Rows are points. The points of each table are mixes of a few directions, plus a little noise. How many directions does each table use, and how many do they share? Where both have some left over, give the other angles between the two spaces (their principal angles), to ten degrees, smallest first.

First:
[[-.06, -.06],
[-.02, -.02],
[.48, .50],
[-.39, -.41]]
Second:
[[.24, .24],
[.01, .02],
[-.25, -.27],
[-.42, -.43],
[.43, .44]]
Directions: first 1, second 1, shared 1

First:
[[-.11, .13, .08],
[-.44, .54, .32],
[.32, -.40, -.23],
[.40, -.49, -.29],
[-.17, .21, .12]]
Second:
[[-.53, -.20, .08],
[-.52, -.20, .07],
[.74, .28, -.10],
[-.10, -.04, .02],
[.42, .16, -.06]]
Directions: first 1, second 1, shared 0; angles 70

First:
[[-.11, .14, -.07, .23],
[.24, -.32, .14, -.53],
[-.43, .57, -.24, .94],
[.13, -.15, .07, -.25],
[.14, -.19, .08, -.33],
[.04, -.05, .02, -.07]]
Second:
[[.05, -.07, .03, -.11],
[-.31, .41, -.18, .69],
[-.16, .21, -.09, .34],
[.26, -.35, .15, -.58],
[-.24, .32, -.14, .54],
[.24, -.32, .13, -.53],
[.16, -.21, .09, -.35]]
Directions: first 1, second 1, shared 1

First:
[[.15, .02, -.10, .13, .07, -.08],
[-.14, -.02, .11, -.07, .02, .03],
[-.33, -.10, .12, -.07, .22, -.11],
[-.24, -.05, .17, -.21, -.13, .13],
[-.27, -.20, -.44, -.27, -.40, .03],
[.49, .32, .59, .56, .78, -.20],
[-.21, -.23, -.64, -.18, -.34, -.08],
[.08, -.08, -.51, -.25, -.72, .25],
[.46, .32, .70, .38, .49, .05]]
Second:
[[-.03, .13, -.09, -.12, -.07, .07],
[-.69, -.14, -.02, -.33, .16, -.12],
[-.38, -.43, .21, .10, .28, -.26],
[-.38, -.64, .34, .26, .40, -.37],
[.45, .32, -.13, .03, -.23, .20],
[.88, .35, -.08, .29, -.30, .25],
[.14, .40, -.23, -.22, -.24, .23]]
Directions: first 3, second 2, shared 1; angles 50

First:
[[-.09, -.08, -.10, .13, -.09, -.10, -.12, .22],
[.36, .34, .43, -.50, .36, .42, .44, -.94],
[-.08, -.07, -.09, .09, -.08, -.09, -.08, .16],
[-.04, -.04, -.06, .06, -.05, -.05, -.06, .12],
[-.10, -.10, -.12, .15, -.10, -.12, -.13, .27],
[.09, .09, .11, -.12, .09, .10, .10, -.24],
[-.14, -.13, -.17, .20, -.15, -.17, -.18, .35]]
Second:
[[-.01, -.15, -.17, -.11, -.10, .07, -.10, .30],
[-.20, -.04, -.10, .33, -.25, .00, -.12, .25],
[-.10, .12, .05, .21, .17, -.20, .05, -.44],
[-.17, -.13, -.25, .04, -.11, .12, -.11, .05],
[.23, .07, .21, -.20, .15, -.10, .11, -.01],
[-.22, -.05, -.22, .12, -.28, .41, -.05, -.02],
[.06, .10, .14, .00, -.11, .19, .08, .02],
[-.09, .00, -.02, .19, -.25, .13, -.05, .26],
[.51, .07, .36, -.58, .77, -.63, .19, -.40]]
Directions: first 1, second 4, shared 1

First:
[[-.28, .35, -.20, .08, -.27, -.07, .27, -.15, .26],
[.06, .00, -.45, .24, -.25, -.15, -.04, .55, -.27],
[-.22, .08, -.38, -.21, -.16, -.16, .60, -.50, .12],
[.08, -.45, .94, -.40, .41, .15, .00, .01, .43],
[.06, -.13, .23, -.13, .41, -.22, -.49, .32, -.07],
[.38, -.17, .27, .18, .12, .44, -.35, -.10, -.33],
[-.08, .32, -.42, .25, -.25, .01, .01, -.12, -.14]]
Second:
[[-.19, .13, .31, -.03, .00, -.09, .35, -.18, -.02],
[.13, .07, -.15, .35, -.32, .29, -.35, .55, .20],
[-.22, -.10, .32, -.19, -.09, -.13, .59, -.01, .28],
[.04, -.71, -.12, -.58, .06, -.25, .40, .44, .57],
[.02, .39, -.15, .29, -.11, .30, -.19, -.53, -.21],
[.18, .21, -.14, .22, .40, -.10, -.77, -.12, -.74],
[.01, .00, -.06, -.03, .06, -.02, -.04, -.16, -.08]]
Directions: first 5, second 4, shared 3; angles 70

First:
[[.01, .02, .10, -.04, .14, -.14, .01, -.01, .24, .18, -.15],
[.30, -.21, .27, .06, -.28, -.06, .30, -.13, -.12, -.16, .30],
[-.08, .00, .02, .08, -.19, .40, .01, -.14, -.39, -.38, .24],
[.28, -.05, .14, .00, .16, -.16, .20, .02, .13, .24, -.09],
[.08, -.07, .25, -.01, -.04, -.11, .17, -.14, .07, .08, -.02],
[.33, -.06, .07, .06, .22, .07, .14, .04, .08, -.02, .12],
[-.56, .21, -.02, -.11, .21, -.03, -.39, -.07, .34, .19, -.46],
[.08, -.01, .10, -.01, -.02, -.16, .13, -.01, .03, .23, -.14],
[-.38, .24, -.73, .00, -.06, .31, -.39, .31, -.53, -.08, -.05],
[-.44, .10, -.25, -.10, -.08, -.11, -.37, .08, .15, -.02, -.16],
[.39, -.18, .05, .08, -.08, -.02, .20, .05, -.01, -.24, .38]]
Second:
[[.01, -.01, -.04, -.02, .04, -.07, -.02, .08, -.01, -.03, -.04],
[.01, .01, .03, .02, -.04, .05, .01, -.08, .00, .01, .03],
[.00, .03, .14, .07, -.15, .22, .04, -.28, .00, .08, .15],
[.00, -.06, -.16, -.09, .18, -.28, -.05, .32, .00, -.07, -.17],
[-.01, -.02, -.07, -.04, .09, -.14, -.04, .15, -.01, -.04, -.07],
[.00, .05, .15, .09, -.16, .26, .06, -.31, .01, .08, .16],
[.01, .13, .39, .22, -.42, .64, .12, -.77, .00, .18, .39],
[.01, .00, .01, .00, -.01, .02, -.01, -.01, .00, .01, .00],
[-.01, -.16, -.47, -.26, .51, -.79, -.17, .94, .01, -.23, -.49],
[.01, .01, .04, .02, -.04, .06, .01, -.06, .00, .02, .03]]
Directions: first 5, second 1, shared 0; angles 40

First:
[[-.02, -.19, -.01, .04, -.01, -.11, .02, .12, -.02, -.17, -.04, .01],
[.29, .23, .23, -.34, .40, .04, -.27, .16, -.25, -.10, -.18, -.09],
[-.11, .21, -.01, .00, -.05, -.03, .03, -.49, .25, .12, .03, -.09],
[-.13, -.10, -.16, .22, -.42, -.33, .06, -.55, .21, -.02, -.01, .01],
[.06, -.21, -.33, .15, -.45, .14, -.01, -.12, -.23, .19, .18, .08],
[-.12, .12, .24, .07, -.48, -.23, .16, -.14, -.23, .20, -.03, .07],
[-.24, .00, .37, -.27, .15, -.03, .12, .24, -.21, -.16, -.03, -.13],
[-.25, -.33, -.30, .20, .08, -.16, .11, -.27, .54, -.32, .03, -.05],
[.57, .31, .04, .07, .39, .36, -.23, .78, -.15, .33, -.08, .28],
[-.22, -.38, -.45, .28, -.01, .34, .19, .20, .32, .02, .31, .06],
[.15, .32, .37, -.41, .41, .01, -.19, .07, -.23, -.08, -.17, -.16]]
Second:
[[-.02, .03, .03, .04, -.06, -.02, .04, .00, .00, .04, .01, .02],
[-.04, .05, .05, .08, -.10, -.02, .07, .01, .02, .09, .00, .04],
[-.22, .29, .34, .39, -.56, -.18, .37, .10, .06, .48, .05, .26],
[.36, -.49, -.55, -.64, .94, .28, -.64, -.16, -.09, -.80, -.07, -.43],
[-.14, .19, .23, .27, -.36, -.12, .26, .07, .04, .33, .02, .19],
[-.09, .12, .14, .17, -.23, -.07, .15, .04, .02, .19, .02, .11],
[.05, -.07, -.07, -.09, .13, .04, -.08, -.01, -.03, -.11, .00, -.05],
[.17, -.23, -.25, -.28, .42, .13, -.27, -.07, -.03, -.36, -.02, -.19],
[-.05, .08, .09, .09, -.15, -.04, .10, .02, .01, .13, .00, .06]]
Directions: first 6, second 1, shared 1

First:
[[.03, -.12, -.07, .08, .02, .05, -.03, -.04, -.09, .07, -.01, .02, -.06, -.05],
[.18, -.05, -.03, .51, .94, .15, -.05, -.36, .04, .31, -.06, .18, -.11, .09],
[-.03, .01, .01, -.10, -.09, -.07, .09, .08, .05, -.09, -.03, .01, .02, .04],
[-.03, .03, .01, -.07, -.19, .01, -.06, .03, -.04, -.01, .04, -.07, .04, -.05],
[-.02, -.02, -.03, -.01, -.19, .07, -.11, .00, -.12, .05, .05, -.08, .00, -.10],
[.01, .07, .03, .05, .10, .03, -.05, -.05, .02, .06, .03, -.02, .02, .01],
[-.04, .07, .04, -.12, -.22, -.02, -.04, .06, -.01, -.05, .05, -.08, .05, -.03],
[-.03, .11, .07, -.06, -.11, .01, -.08, .01, .01, .00, .06, -.09, .06, -.01],
[-.05, -.23, -.11, -.21, -.15, -.24, .40, .26, .10, -.31, -.19, .19, -.09, .12],
[-.01, .06, .03, -.01, -.08, .05, -.10, -.03, -.03, .04, .06, -.07, .05, -.04],
[-.02, .07, .05, -.06, .00, -.05, .03, .03, .08, -.06, .01, .00, .03, .05]]
Second:
[[-.03, .28, .00, .34, .15, .08, .22, .01, -.15, .18, .04, .04, .01, -.15],
[.21, .03, -.18, -.23, -.09, -.03, -.13, -.09, .30, -.08, -.07, .03, -.10, .00],
[.00, -.11, .04, -.10, -.07, -.03, -.07, .00, .01, -.08, -.01, -.04, .02, .06],
[-.12, .13, .14, .30, .09, .05, .20, .04, -.27, .10, .06, -.03, .08, -.08],
[-.10, -.18, -.07, -.12, .07, -.01, -.11, .07, .07, .03, .00, .08, -.03, .11],
[.12, -.20, .01, -.34, -.21, -.09, -.20, -.06, .17, -.22, -.05, -.08, .00, .10],
[.02, -.13, -.07, -.19, -.04, -.03, -.13, .00, .14, -.06, -.03, .02, -.04, .08],
[-.10, .18, .12, .34, .11, .06, .22, .03, -.26, .13, .06, -.02, .07, -.11]]
Directions: first 3, second 3, shared 0; angles 50, 70, 80

First:
[[.16, -.29, .02, -.23, -.13, -.20, .19, -.14, -.19, -.09, .05, -.23, .03, -.07, .20, -.07, -.10, -.16],
[.10, -.22, .02, -.13, -.08, -.13, .14, -.11, -.14, -.08, .04, -.16, .04, -.06, .15, .00, -.06, -.14],
[-.07, .29, -.03, .04, .10, .14, -.16, .16, .18, .11, -.05, .18, -.07, .11, -.20, -.14, .03, .26],
[-.47, .11, .05, .91, .15, .32, -.24, -.05, .07, -.04, .01, .27, .15, -.13, -.04, .94, .30, -.42],
[.03, .11, -.02, -.10, .02, .02, -.04, .07, .07, .05, -.03, .04, -.06, .06, -.08, -.18, -.02, .17],
[.12, -.09, -.01, -.21, -.05, -.10, .09, -.03, -.06, -.01, .01, -.10, -.02, .00, .05, -.16, -.08, .03],
[.12, -.07, .00, -.20, -.05, -.09, .08, -.02, -.05, -.02, .01, -.09, -.02, .01, .05, -.18, -.07, .04],
[.01, .17, -.02, -.09, .05, .05, -.07, .11, .11, .07, -.04, .09, -.07, .08, -.12, -.22, -.02, .22]]
Second:
[[.05, -.01, .02, -.06, -.03, -.01, .01, -.01, .01, -.03, .02, -.02, .02, .05, -.03, -.16, -.07, .11],
[.11, -.02, .04, -.12, -.05, -.01, .02, -.01, .02, -.06, .05, -.04, .03, .10, -.06, -.34, -.15, .23],
[-.25, .04, -.10, .29, .12, .02, -.03, .02, -.04, .13, -.11, .10, -.06, -.24, .15, .78, .35, -.53],
[.18, -.03, .08, -.21, -.09, -.01, .02, -.02, .03, -.10, .08, -.07, .04, .18, -.11, -.57, -.26, .39],
[.11, -.02, .05, -.13, -.06, -.01, .01, -.01, .02, -.06, .05, -.04, .03, .10, -.06, -.35, -.16, .23],
[.03, -.01, .00, -.03, -.01, .00, .01, .00, .00, -.02, .01, -.01, .00, .02, -.01, -.07, -.03, .05],
[.16, -.03, .07, -.19, -.08, -.02, .02, -.02, .02, -.08, .07, -.06, .04, .15, -.09, -.50, -.23, .34],
[-.17, .03, -.07, .20, .08, .02, -.02, .02, -.02, .09, -.08, .07, -.04, -.16, .10, .53, .24, -.36],
[-.21, .04, -.09, .26, .11, .02, -.03, .02, -.03, .12, -.09, .08, -.05, -.21, .13, .68, .30, -.46]]
Directions: first 2, second 1, shared 0; angles 30
